Every row gives one point. Examples show where two turns around zero, p and q, send a point. Write where each new point lands after one turn and then the other. Backwards means that the second turn is done in reverse. Each puzzle has new turns, and all numbers are rounded.

Turn p:
| 12 | 26 | 12 | -> | 22 |  7 | 21 |
| -10 |  -9 |  16 | -> |  -9 | -17 |   7 |
| -33 |   6 |  26 | -> | -23 | -14 |  32 |
| -25 |   3 | -39 | -> | -30 |  33 | -13 |
|  55 | -26 | -16 | -> |  40 |  -8 | -48 |
Turn q:
| -39 |  43 | -34 | -> | -27 |  59 | -18 |
| -4 | -5 | 15 | -> |  5 | -3 | 15 |
|  41 | -45 |  -6 | -> |   2 | -60 | -13 |
| 17 |  8 | 13 | -> | 23 | -3 | -2 |
| -15 |  -1 |  12 | -> | -2 |  7 | 18 |
Where do these land?
q, then p backwards: |  17 | -19 |  -9 | -> |   2 | -24 |  11 |
p, then q: | -18 | -32 | -17 | -> | -39 |  12 |  -2 |
p, then q backwards: | -2 | -3 | 17 | -> |   3 | -15 |   8 |
q, then p: |  18 | -20 |  20 | -> |   8 | -28 | -17 |
p, then q: | -15 |  73 | -11 | -> | 60 | 42 | 17 |

Turn p:
|  45 | -13 | -27 |  37 |   3 |  32 | -> |  40 | -34 |   5 |  31 | -19 |  36 |
| -49 |  -7 | -30 |  -4 | -17 | -21 | -> | -28 |  23 | -44 | -16 | -25 |  -1 |
|  12 |  46 |   3 |  15 | -29 |  32 | -> |   0 |  15 |  51 |  12 | -34 |  17 |
| -12 |  18 |  14 | -10 |  37 | -43 | -> | -16 |  30 | -13 |  15 |  45 | -20 |
|  33 | -41 |   6 |  17 |   5 | -35 | -> |  22 | -35 | -27 |  27 |  11 | -33 |
| -16 |  -8 |  -9 | -37 |  -1 |  28 | -> |   5 |   4 |   0 | -47 |   1 |  17 |
|  -5 |  -8 |  46 | -15 |  23 |  34 | -> | -16 | -26 |  34 | -26 |  37 |   8 |
|  -8 |  14 |  -4 |  -2 | -21 | -27 | -> |  -7 |  23 |  -7 |   6 | -17 | -23 |
Turn q:
|  -2 |   0 | -32 | -23 |  10 | -14 | -> | -14 |  -9 | -17 | -21 |  26 | -12 |
|  25 | -38 |  38 |  -6 |   5 | -32 | -> |  38 | -27 |  44 |  10 |  19 | -10 |
|  12 |   6 |  28 |  40 |   9 | -14 | -> | 36 | 18 |  6 | 35 | -4 | -3 |
|  12 | -23 | -20 | -40 | -28 | -17 | -> |  -7 | -31 |  13 | -43 |   4 | -26 |
|  40 | -18 |  -1 |  -1 |  34 |  25 | -> |  31 | -29 | -16 |  -3 |  11 |  39 |
| -26 |  40 |  -1 |  40 | -21 |  16 | -> | -15 |  46 | -18 |  21 | -38 |  -4 |
| -31 | -20 |   0 |  34 | -25 |  -4 | -> | -16 |  -7 |   4 |  34 | -30 | -28 |
| -12 |  14 |  28 | -36 |  29 | -11 | -> | -10 |  17 |  29 |  -5 |  41 |  21 |
| -19 |  39 | -39 |  -7 | -13 |  51 | -> | -42 |  22 | -42 | -26 | -30 |  24 |
Where do these land?
p, then q: | -23 |   4 |  32 |  26 |  17 |  12 | -> | -28 |  -5 |  11 |  40 |   2 |  12 |
p, then q backwards: | 21 | -7 | 14 | -4 | 27 | 20 | -> |  15 | -18 |  15 | -18 |  25 |  -9 |
q, then p backwards: |  22 | -11 |  16 | -23 | -25 |  47 | -> |  -7 |  -7 | -13 |  -1 | -26 |  57 |
q, then p: | -18 | -12 | -32 | -15 |  -4 |  35 | -> | -16 |  -3 | -27 | -37 | -20 |  15 |
q, then p: |  22 |   9 |  36 |   5 |  21 | -28 | -> | 18 | -6 | 31 | 31 | 29 |  0 |
p, then q: | -30 |  -1 | -40 | -34 | -25 |  -1 | -> | -23 |  16 |  -8 | -58 |  -6 |  -8 |
p, then q: | -31 |  14 | -42 |  46 |  26 | -19 | -> | -27 |  16 | -57 |  20 | -37 |   2 |
p, then q: |   0 | -17 |  20 |  32 |   8 | -33 | -> |  -2 | -12 | -17 |  38 |   8 | -30 |
p, then q backwards: |  37 |  20 |  -4 | -33 | -45 | -32 | -> |  23 |  20 |  13 |  29 | -47 | -42 |

Turn p:
|  23 | -16 | -37 |  47 |  -6 |   2 |  37 |   1 |  15 | -> | -30 | -10 | -32 |  18 | -38 | -10 |  -5 |  43 |  15 |
|  15 |  -4 |  -9 |  11 | -23 |  13 | -29 |   2 |  25 | -> |   5 |  15 |  10 |   9 | -24 |  17 | -32 |  12 | -12 |
| -33 |  16 |  -2 | -10 |   7 |  18 |  -6 |  33 | -33 | -> |  18 |  -2 | -10 |  -7 |  56 |  13 |   5 |  14 |  -4 |
|  6 | 18 | 14 |  0 |  3 | 24 | 16 | 28 | 31 | -> |  5 | -8 |  8 | 22 | -8 | 39 | 26 | 16 | -7 |
|  12 | -21 |  20 | -25 | -42 | -65 | -43 |   8 |  44 | -> |  11 |  49 |  83 | -18 | -35 | -17 | -12 |  -1 |   9 |
| -32 |  26 | -13 | -12 |  47 |   7 |   3 | -38 |  37 | -> |  16 |  21 | -35 |  22 |  -8 |  23 |  19 | -51 |  34 |
| -33 |  -1 |  16 |  36 |   3 | -29 | -13 | -55 | -11 | -> | -51 |  36 | -14 | -11 |   9 | -17 | -14 | -44 |   8 |
|   2 | -21 |  18 |   7 |  34 |   0 |   1 |  32 | -38 | -> |  -9 | -37 |  15 |  17 |  46 | -18 |  -1 |   7 |   6 |
|  48 |  27 | -22 | -23 |   2 |  12 |  28 |  11 | -27 | -> |  34 | -32 | -24 |   6 | -12 | -26 |  25 |  20 | -35 |
|  -8 | -24 |  14 | -31 | -25 |  18 |   7 | -21 | -41 | -> |   2 | -31 |  -1 | -57 |  12 |  -4 | -11 | -15 | -13 |
Turn q:
| -27 | -43 |  14 |  40 | -28 |  18 |   6 | -27 |  -2 | -> | -48 |  -7 |  -1 |  23 | -31 |   2 | -36 |  -2 |  34 |
|   6 | -20 |   9 | -56 |  32 |  18 |  30 | -22 |  -9 | -> | -25 | -44 | -11 | -46 |   3 |  10 |  15 | -18 | -32 |
|  29 | -63 |  25 |  11 |   2 |  12 | -14 | -11 | -20 | -> | -25 | -48 |  20 |   7 | -37 | -39 |   2 |  -1 |  14 |
|   4 |  24 |  16 | -32 |  13 | -36 |  -1 | -17 | -37 | -> |  29 |  -6 | -10 | -25 | -28 |  11 |   3 |  21 | -45 |
|   1 |   7 | -32 |  -6 | -12 |  19 |  -1 |  39 |  -2 | -> |  23 |  -1 | -21 |   6 |  26 |   1 |  20 | -11 |  30 |
| -47 |  28 | -28 |   6 |  -3 | -40 | -19 | -33 |  38 | -> | -12 |  63 | -29 |  15 |  20 |  -3 | -36 |  13 | -36 |
|  11 |  24 | -16 |  31 |  47 | -19 |  36 |  16 |  -1 | -> |  23 |  26 |  25 |  14 |  -5 |  20 |  20 | -51 | -24 |
| -19 |   9 |  33 | -31 | -32 |  17 | -42 |  38 |  -1 | -> |   4 | -17 | -13 |   6 |  22 |   8 |  23 |  70 |  24 |
|  15 |  25 | -26 |  13 |  11 |  34 | -17 |   4 |   6 | -> |  26 | -11 |  10 |  16 |  40 |  -2 | -15 | -17 |   7 |
|  27 |  11 |   5 |  25 | -30 | -24 |  23 |  13 |  29 | -> |   6 |  47 |  32 | -18 |  -8 |  -7 |   4 |  -3 |  29 |
Where do these land?
q, then p: | -12 | -14 |  36 |  -5 | -14 |   1 | -12 | -13 |  15 | -> |  2 | 11 | 20 | -7 | 31 | 20 |  4 | 17 | 13 |
p, then q backwards: |   0 | -32 |  -6 | -39 |  -6 |  20 |   2 |  24 |  15 | -> |  27 |  25 |  24 |  -1 | -18 |  24 |   4 |   5 | -30 |
q, then p: | -34 |   2 |  -1 |   4 |  -5 | -41 | -28 |  18 | -26 | -> |  -5 |  12 | -21 |   8 |  -1 | -12 |   0 |  58 | -21 |
q, then p backwards: |   5 |  23 |   6 | -46 |  -5 |  43 |  -9 |   6 |  17 | -> | -34 | -14 |   8 | -12 |  -3 |  23 |  13 |  33 | -41 |
p, then q: |  47 | -16 |   0 |   2 | -22 |  21 | -19 |   4 |  22 | -> |  10 | -21 |   2 |  13 | -20 | -14 |  -4 |  37 |  40 |
q, then p backwards: |  14 |  -3 |  37 |  45 | -23 |  -3 |   9 |  31 |  13 | -> |  -6 | -20 |  10 |  -1 |   5 | -36 |   1 |  27 |  52 |
p, then q backwards: |   4 |  22 | -55 |  43 |  51 | -24 |  28 | -31 |  17 | -> | -44 | -54 | -47 |  22 | -29 | -23 | -22 |  32 | -13 |
p, then q: |  13 |  31 | -42 |   1 |  20 | -30 |  47 | -41 |  -6 | -> |  16 |  63 | -33 | -30 | -13 | -12 | -14 | -37 |   8 |
q, then p: |  -4 | -12 |  19 |  28 |  35 | -38 | -10 |  13 | -40 | -> | -47 |  -4 |  -6 | -27 |  -7 | -13 |  -4 |  36 | -37 |
q, then p: | -34 |  -1 |   5 | -32 | -31 |  51 |  -8 | -11 | -26 | -> |  31 | -16 |   1 |  11 |  -2 |  25 | -45 |  23 |  46 |
